Each row is a point. The window is the flat piece filled in between its corners: a triangle in 3 columns, a solid with four corners in 4, and so on. A path goes straight from each point to the next, and from the last back to the first. After which points does the path pass through the window?
In the rows, 128 means zero.

Window, 3 rows:
[[125  74 116]
 [123 176 105]
 [150 126 134]]
Path:
(1): [149  98  96]
(2): [161 186  84]
(3): [ 96 156 125]
(4): [112 143 151]
(5): [137 156  77]
(6): [136  83 110]
(7): [107  80 133]
(8): [ 69 123 118]
(9): [144 138 102]
(10): [169 190  94]
(11): [101 164 144]
(12): [115  85 125]
Through the window after points: 2, 4, 6, 12

Window, 6 rows:
[[100 156 160  93  99 157]
 [158 114 103 154 121 159]
 [174 156 162 131 128 161]
 [ 82 133 115 141  96  53]
 [106 113 137 117 177 134]
 [162  65  61  94 103 137]]
Path:
(1): [ 87 141 182 125  36 125]
(2): [123  91 147 112 113 149]
(3): [109 146 113 113 136 105]
(4): [135 157  77  90  91 131]
(5): [ 94 105 188 134 123 139]
(6): [104  88 146 159 115 114]
(7): [113 154  92  85 165 124]
(8): [120 154 123 117 166 136]
Through the window after points: 4

Window (9 x 9):
[[136  72 130 133 117 112 120 106  90]
 [ 80 130  94 109 127 148  96 131 131]
 [183 109 166 121  95 155 143  69 131]
 [107 133 121  89 131  87 100 146 147]
 [101 140 136 120 141 133 141 168 121]
 [122 100  98 141  95 106 158 109 139]
 [177  96 210 175 150 154 144  26 164]
 [120 148  64  99 164 112 118 155 116]
 [185 112 171 188 107 143 109  85 147]]
Path:
(1): [154  57 121 168 146 142 101 133 156]
(2): [210  79 134 135 132 166  96 136 156]
(3): [117 147 152 148 121 115 140  75 142]
(4): [151 167 137 157 130 162 117  90 107]
(5): [149  33 158 120 109 111 149 114 170]
(6): [170  67 136 151 134 160 139 121 145]
(7): [104 152 169 127 129 102 124  83 108]
(8): [126 142 141 120 100 125 153  90  96]
Through the window after points: 6

Window:
[[141 142  99 140 116 151 135  99 176  85 168 176]
 [178 151  68 139 124  89  73 118 133 116 103 197]
 [203  84  80 115  77  79  93 140 128 161  69 151]
 [123 168 108 182 139 140 159 131 168 105  95 140]
 [215  90  84 156 135  61 106 113 140 160 129 193]
 [131 168  97 138 143 189 143 133 134 146 128 174]
 [128  90 147 127 182 149  52  94  92 112 203 114]
 [119 127  63 142 141 148 159 152 102 101 125 143]
 [125  98 159 155 117 106 106  47  59 121 173 139]
 [100 151 127 100 161 133 181 104 123 105 116 140]
 [162  98 194 134 136 101  66 116  64 104 217 153]
 [161 205  48 137 133 141 141 139 167 131 149 132]]
Path:
(1): [199  97 106 139 148 131 111 102 104 106 128 164]
(2): [141 125  96 150 110  90  87 130 137 156 161 158]
(3): [107 151  99 147 109 106 107 118 153 129 171 154]
(4): [158 115 126 142 131 129 118  80  95 111 144 153]
(5): [181 113 106 130 131 124 154 105 120 101 115 175]
(6): [126 136 106 140 145  97 102 122 144 152 144 143]
(7): [ 76 138 119 109 112 115 107 122 161 154 127 181]
(8): [190 160  87 141 169 132 167 105  99  80 128 125]
(9): [183 138  94 123 135 140  98 115 121 108 110 158]
(10): [142 122 104 144 116 100 115 122 120 137 138 164]
(11): [127 108 108 144 113 111 116 126 118 147 124 166]
(12): [187 123 104 123 150 130 117 112 110  83 120 143]
Through the window after points: 3, 5, 7, 9

Window, 14 rows:
[[142 124 120 135 131 169 123  68 131 126 140 125 126  90]
 [123 125 121 178  88 161 116 145 164 134 150  83 113 170]
 [122 159 109  86 174 162 189 147 134  92 158 143 118 129]
 [137 127 122  82 167 143 109 138 138 126 123 149  84 135]
 [135 167  99 174 157 179 143 133 161 156 127 155 137 137]
 [132 146  83 149 143 141 128 152 149 102 103  71 139 113]
 [131 111 116 147 138 150 137 107  84 133 123 144  66 119]
 [ 52 101 136  92 249 186 149 102 165 190 170 137  98 153]
 [132  85 127 176 110  99 139  87 125 120 120 201  93 138]
 [ 87 113 124 112 105 125 135 136 123 162 114 172  78  95]
 [135 167 155 114 133 126 148 149 114 131 121 110 130 122]
 [148  73 163 146 122 191 135 156 105  75  91 188 129 181]
 [ 43 158  92 127 121  69  17 194  95 111 134 118  77  88]
 [114 118 102 109 114 132 119 155 102 187 133 151 146 154]]
Path:
(1): [113 117 157 174 211 140 110 153 115 170 168 176 124  72]
(2): [141  99 105 162 134 109 113 139 114 150 139 137  97 107]
(3): [ 70 163 140  85 119 188 138 111 143 104 101 151 114 131]
(4): [106 191  96  91 131 133 169 128 142 125  84 109  89 159]
(5): [128  93 133 177 162 175  80 158 115 143 169 147 140  95]
(6): [134 111 114 121 154 140 131 137 124 136 160 158  87 121]
(7): [ 89 160 121 115 155 160 131 129 132 116  96 120 121 140]
(8): [121 127  88 100  68 147 139  95 144 117  84 102  98 181]
Through the window after points: 2, 6

Window:
[[118 116  65 157 172 147 102 168 163 150 100 143  95  89]
 [125 174 190  94  96 170 134 101 169 171 134 118 117 140]
 [ 97 193 134 141 136 153 158 138 117 151 149 132 145 127]
 [107 125 129 191 164  81 140 149 138 153  82 151  87 103]
 [152 217 159 124 122 197 132  74 145 129 133  69  97 189]
 [120 162 102 154 130  81 122 192 165 160 128 106  92 111]
 [145 158 178 103 153 166  68 118 116  73 142  86 129 145]
 [ 94  86  64 153 137  76 136 146 149 136 138 151  88 131]
 [123 146 143  73 142 155 152  97 126  82 106  42 117 112]
 [160 147 113  85 120 118 136 107 120 137  76  88 160 160]
 [110 154  92 160  84 111 142 169 136 126  92 173  82 103]
 [ 61 159 108 134 122 118 110 156 121 180  92 130  79 142]
 [109 142 152 106 162 164 120 133 178  52  95  72 156 167]
 [132 134 165 137  96 185 117 106 125 114 116  34 154 152]]
Path:
(1): [125 166 158 129 107 216 146 151 113 146 133 121  90 193]
(2): [120 132 148  97 119 141 167 195 137 128 170 114  48 149]
(3): [128 183 133 140 132 160 109  67 155 131  97  92 143 155]
(4): [ 96 144 106 173 170 123  88 106 192 128  68 128 113 114]
(5): [143 141 105 104 104 158 159 174  97 147 165 110  89 144]
(6): [127 156 143 135 127 168 144 153 130 125 136 113 127 137]
(7): [ 99 159 129 136 124 135 118 110 132 144 109  85 131 134]
(8): [ 88 165 119 137  90 151  88 128 163 127 126  91 127 114]
(9): [134 150 150 134 186 126 170 152 117 139 115 136  79 155]
(10): [129 120 170 116 152 181 156 167 115  90  71 111 123 188]
(11): [117 151 120 112 131 128 124 110 144 114 122  83 121 117]
(12): [133 178 135 124 144 128 118  87 156 111 110  73 118 131]
Through the window after points: 2, 4, 6, 10, 12

Window:
[[128 158 145  74 196 128  95 196 109 177 103 171 149  72]
 [115 128 138 114  87  82 171 176 150 101 166 156 133 136]
 [ 87 129 136 113 145 100 156 173 123  92 138  91 125 183]
 [147 135 184 172  93 185  65  94 105 145 122 176  62 168]
 [144 201 125  97 110 107 171 155 147 130 140  97 137 155]
 [112 104 177 146  84 220  81 119 120 183 118 149 135 149]
 [103 160 126 162 141 102 178 150 106  97 148 111 165 112]
 [134 154 101 118 162 134 161 177 139  88 202 120 156 154]
 [126 164 178 122 136  57 148 159 144 126 193 113 171 165]
 [102 135 138  94 143 108 154 118 142 114 182  98 120 108]
 [102 150 111 106 177 124 117 126 135 193 111 191 149 135]
 [170  81 162 167  99 168 105 118  95 210 127 146  81 159]
 [ 96 158 100 142 122  86 110 179 149 130 171 100 133 127]
 [160  89 159 161 135 168  81 115 164 151  85 148 123 130]]
Path:
(1): [104 164 161 139 126 116 150 156 147 141 154 118 120 143]
(2): [111 140 154 182 116 134 141 160 138 163 165 142 108 152]
(3): [162 133 134  59 148 122  76 122 107 114 118 127 147 131]
(4): [110 103  87 129 105  79  99 128  88 110 132  96 131 120]
(5): [125 171 163 122 150 174 145 168 167 160 149 160 128 137]
(6): [103 161 156 134 149 124 137 175 150 132 146 150 111 129]
(7): [149 140 120 102 145 103 127 134 109 130 146 125 152 138]
(8): [155 109 122  72 151  60 115 130 117 116 179 161 199 146]
Through the window after points: 2, 8

Window:
[[ 94 140 153 119 173 100 166 114 117 156 107 116 141  89]
 [116 140 152  62 156 114 148 135 181 180 110 234 156 131]
 [111 159 148 190 155 111 113  74 128 182 144 143 110 188]
 [110 200 104 135 154  97 143  86 107  94  76 162 143 133]
 [ 69 125 123 156 141  79 148 185  78 100 169 154 100 141]
 [129 139 138  48 156  68 182  97 126 125  91 165 152 169]
 [101 158 134 137 159 143  43 136 111 130  88  89 121 159]
 [124 121 132 101 126 120 106 146  72 121  82 164 107 127]
 [193 124 142 224 189 118 175 114 181 154 145 152 147 160]
 [ 94 128 149 112 136 177 152 177 107 152 155 148 142 139]
 [167 163 122  43 149 139 168 117 178  94  76 173  97 106]
 [ 56  89 118 147  56 122 122 130 129  64  79 174 131 181]
 [190 143 118 134 109  82  96 147 113 130 177 134 122 133]
 [158 212 139 157 128 121 117 155 135 152  92 110  99 163]]
Path:
(1): [123  98  76 111 144 145 158 139 161 152 103 156 132 154]
(2): [137 171 156 119 134 112 130 130 132 115 109 166 119 146]
(3): [148 126 211 118 127 115 113 148 115 128 132 201 167 119]
(4): [ 93 141  77 101 144 132 139 136 105 139  86 135  92 150]
(5): [125 150  80 160 134 118 118 128 134 138 109 139 130 147]
(6): [131 165 194 121 148 114 145 117 114 122 111 136 102 157]
(7): [105 181 189 137 165 105 142 141 110 104 124 158 133 114]
(8): [144 107  80 116 125 159 137 132 163 175 111 149 123 157]
(9): [119 127  50 122 165 100 156 140 135 154 113 175 131 171]
(10): [122 159 204 147 139 150 115 122 124 133 130 122 127 131]
(11): [143 176 210 122 165 108 161 166 137 126 136 194 137 147]
(12): [139 145  92 130 126  96 116 111 116 129 120 132 126 140]
(13): [129 157 107 117 144 120 134 123 140 155  74 133  97 158]
(14): [118 127 187 128 118 124  84 125  98  76 144 166 184 126]
(15): [112 151 167  96 142 107 148 128 108 119 103 162 140 151]
(16): [148 137  81  95 158  75 156  91 157 154 103 133 128 171]
Through the window after points: 3, 9, 11, 15

Window:
[[151  94 143 101 119  89 151  96 210 177 167  57 116  91]
 [124 132 110 116 139 156 166  99 161 160 179  57 137  47]
 [133 130 135  74 129 147 114 191 126 158 174 129 150 124]
 [131 130 147 103 124 120 143 166  89 143  82 106 164 117]
 [177 166 119 153  80 186 113 139 119 141  95 140  85 181]
 [126 151 122 115 163 102  87  85 151 172 161  89 145  89]
 [178  88 101 194  89 164 140 135  67 139 131 171 113 209]
 [191 119 134 191 149 172 142 155 137  95 116 160 120 187]
 [114 132 118 183  73 174 116 145 139 117 111 151 157 198]
 [150  81 130 184 115 226  81 127 134 165  83 150 117 172]
 [117 129 166 151 137 131 112 129 148 170 176  24 110 103]
 [ 97 142 103 112 156 143 160 174 113 168 103 131 120 187]
 [105 103 104 115 131 111 103 133 157 123 148  74  88  71]
 [ 99 126 152  55 144 149 127 107 115 120 144  82 132 142]]
Path:
(1): [135 125  95 111 141 131  93 157 176 124 135  54 125 132]
(2): [134 113 161 148 118 133 130 113 125 169 147 116 116 131]
(3): [ 98 126 161 146 117 157 124 130 150 137 156  83  68 106]
(4): [152 111 117 119 139 108 118 125 153 169 151  58 152 112]
(5): [136 106 118 126 116 144 117 134 155 135 132  71 154 165]
(6): [134 146 159 139 119 136 159 151  80 175 102 197  98  86]
(7): [126 141 158 144 107 145 115 127 121 139 142 164 107 152]
(8): [151  90  97 122 142 162 121 163 128 151  94  77 149 162]
(9): [149 138 100 105 135 171 125 186 145 135 119  45 139 155]
(10): [122 132 129 141 119 142 145 113 121 163 133 153 110 135]
(11): [ 92 122 172 132 166 118 151 149  90 161 127 140 102  84]
(12): [170 130 107 121 100 165 123 140 143 123 115  92 162 167]
Through the window after points: 3, 5, 9, 11

Window:
[[105 103 108 137 120 171 134 133 167 155  89 134 106 197]
 [149 124 128 130 147  91 167 111 156 163 132 159 176 178]
 [151 119 164 126 128 140 191 107 166 130  44 160 172 130]
 [136 113 162 111 157 164 114  98 166 102  92 113 156 130]
 [104 100  98  75 176  94 158 145 117 146 133 156  97  55]
 [157 119 107 154 158 115 189 129  66  69 140 113 128 118]
 [136 106 166 129 135 122 143 146 144  46 108 114 131 128]
 [196 113 212 143 114 133 122 114 148 113 102 107 152 127]
 [144 135 170  61 128 121 148 120 136 133 102 104 146 134]
 [148  87 143 110 163 123 206 109 145 110 115 115 101 113]
 [108 143 173 159 109 146 186 102 144  92 112  97 156 132]
 [196 109 137  85  67 117  67 131 181 130 146  27 187 142]
 [ 79  50 104 112 103  80  65  99  87 116 134 131 182 161]
 [135 119 150 102  87 172 170 120 136  90 161 112 162 133]]
Path:
(1): [134  74 186 130 167 177 189 147 151 118 119 133 156 154]
(2): [114 108 169 146 173 166 145 157 107 157 118  69 149 138]
(3): [171 120 125 100  60 100 141  79 196  68 107 149 150 166]
(4): [143 141 135 106  98 139 172  63 161 100 111 111  93  99]
(5): [144  69 169 136 158 128 131 184 124 128 125 128 197 184]
(6): [142 103 134 141 148 147 161 145 137 139 112 126 170 127]
(7): [129 130 139 102 128  85 160  93 150 127 133 144 137 151]
(8): [135 125 123 104 128 103 150  98 124 120 121 140 154 121]
(9): [153  70 180 151 156 149 169 168 148 118 110  83 140 196]
(10): [152 126 152 132 141 152 157 145 152 118 111 100 160 123]
(11): [149 116 151 101 109 114 163  93 147 111 102 128 134 133]
(12): [144 128 122 103 116  92 156  97 135  92 114 101 111 103]
Through the window after points: 4, 6, 8, 12

Window:
[[111 110 140 108  95 194 111 220 156 159 141  56  89 140]
 [122 134  83 124  68  77 129 116  87  81 123 152 158 174]
 [147 127 103 159 133  86 165 154 119  62  57 101 162 142]
 [107  82 143 156  91 188  59 185 150 105  85 101 104 141]
 [105 164 129 141 174  64 127 137 101  77 147 171 156 143]
 [ 93  40 139 137 131 109 123 118 141 149 206 125 104 158]
 [138 131 102 147 130 136 168 128  57  87  86 162 135 159]
 [138 110 113  98 144  85 120 115  46  59 125 112 152 158]
 [116  83 117  85 160 161 101 123 191 145 181 133 139 143]
 [117 109 128  86 168  97  99 126 138 203 137 124 123  80]
 [181 137  82 163 162  67 108 131 100  85 126 154 125 186]
 [110 113 181  88 171 110 102 118 168 193 135 121 127 173]
 [101 145 136 138 168 137  93  85 163 170 160  84 118 130]
 [ 59  89 103  92 150 134  99 136 167 144 143 110  67 162]]
Path:
(1): [ 88 121  40 123 152 100  92 135 128 138 137 111 165 224]
(2): [ 95  89  87 118 127 142 118 176 113 151 134  99 190 149]
(3): [147 125 159 113 142  95 114 118 148  97 131 144  35 143]
(4): [144 120 129 100 107  99 109  72 145 107 117 162  89 133]
(5): [114 126 108 150 168 119 138 175  83 115 126 122 155 173]
(6): [107 119 113 142 145 105  94 150  93 126 131 127 153 158]
(7): [127 123 144  99 147  99 143 110 154 125 136 122  95 122]
(8): [143 114 122 126 123 124 120 143 131 105 123 125 110 139]
(9): [ 66 114 137 127 159 114  84 149  96 159 131 107 198 151]
(10): [119 126  91 112 150  85 109 122 112 137 157 101 168 187]
(11): [131  99 151 134 146 128 133 134 146 109 112 166  61 119]
(12): [163  90 124  62 134  74 153  90 136 104 127 144  99 129]
(13): [ 85 129 115 143 167 121  96 150 112 143 152 115 148 159]
(14): [ 99 119 106 112 182 107 127 117 119 137 140 133 147 165]
(15): [153 112 136 135 118  81 104 127 125  99 120 135 117 131]
(16): [161 127 184 116 118 146 138 145 114  94 113 137  98  78]
Through the window after points: 4

Window:
[[145 121 161  80 130 120 143 111 119 136 107 144 125 193]
 [137 156 159 188  48 114 154 148 180 148  55 111 111  80]
 [148 141 136 139 126 148 139 139 138 125  77 146  78  79]
 [ 92 125 145 136 180 121 109  60 154 132 121 177  89 121]
 [102 165 137 112 125 141 141 153  82 127 153 169 127  95]
 [145 131 113 132 122 105 114 121  81  78 113 119 126 132]
 [145 129 100 128 141 124 162 169 136  86 157 125 110 116]
 [130 135  72  67 125 102 162 145 146 124 105 169 144 135]
 [143 140 169 164 131 146 195 134  78 114  70 144 178  98]
 [213 126 139 190 140 131 137  58 111 158 130 152 164  68]
 [125  14 146 125 123 139 126 214 190 169 121 212 101 128]
 [162 111 167 103 124 111 132 123 110  47 123  97 139  93]
 [132 125 144 146 127 112 142 126 118 148  92  89 117  83]
 [189 144 165 151 159 131 100 132 109 130 115 128 183 121]]
Path:
(1): [149 151 128 153 133  65 151 152 108 115 130 172  91  97]
(2): [138 121 125 122 129 134 127 119 114 102 108 121 134 129]
(3): [112 125 132 150 151 231 125 151 101 123 130 171 142  60]
(4): [172 134 178 133 107  23 199 110 115 109  58 113 147 154]
(5): [155 118 151 115 165  85 143 125 122 105 111 145 102 137]
(6): [134 127 115 128  98 153 132 144 119 121 122 132 144 126]
(7): [119 119 102 135 136 213 130 129 126 134 102 145 131 136]
(8): [151 134 170 140 140  51 151 112 122 113 118 128 120  80]
Through the window after points: 1, 3, 5, 7

Window:
[[ 45 131 142 119 186 161 106 142 150 158 122 138 209 128]
 [ 97  82 109 100 175 134 154  89 111  85 129  97  58  92]
 [136 162  74 204 136  80  88 180 217  81 178  45  48 137]
 [109  73  77 108 108 140 148 130 167 158 123 100 172 122]
 [117 142 102 111 107 129 127 123 166  82 129  94 146  89]
 [121 127 147 105 126  48 148 138  65 115 111 121 176 106]
 [117 132  93 166 116  72  84 117 195 118 124 110 112 116]
 [138  71 170 115 138 115 130 158 150 149  86  76 127 103]
 [127  93 122 150 102 173 154  87 150  93 167 105 129 123]
 [117  95 132  69 111 138 110 113 141 167 131  90 143 132]
 [148  89 126 147  98 104  64 167  85 101 118  88 202 108]
 [126 124 126 111 137 175 158 141 134  82  80 154 119 175]
 [140 101 128 109 161 113 119 114 142 118 110  88 187 139]
 [140 118 120 127 183 137 100 144 136 151 151 124 149  82]]
Path:
(1): [106 106 174 106 111  68 114 118 118  73 142 124 166 116]
(2): [101  72 100 116 173  63  95 143 188 100 172  98 136 105]
(3): [130 141 128 139 101 147 129 138 111 132 105  96 129 123]
(4): [126 125 112 149 140 131 122 118 122 114 134  79 128 117]
(5): [132 110 122 123 140 108 116 155 167 110 126 112 140 128]
(6): [115  75 133 125 136 133  92 184 139  75 186 116 185 127]
(7): [128 140 109 134 133 122 119 119 140 133  92  96 130 112]
(8): [143 117  71 131 148 125 151 162 106 187  84  84 150 107]
Through the window after points: 4, 6, 8
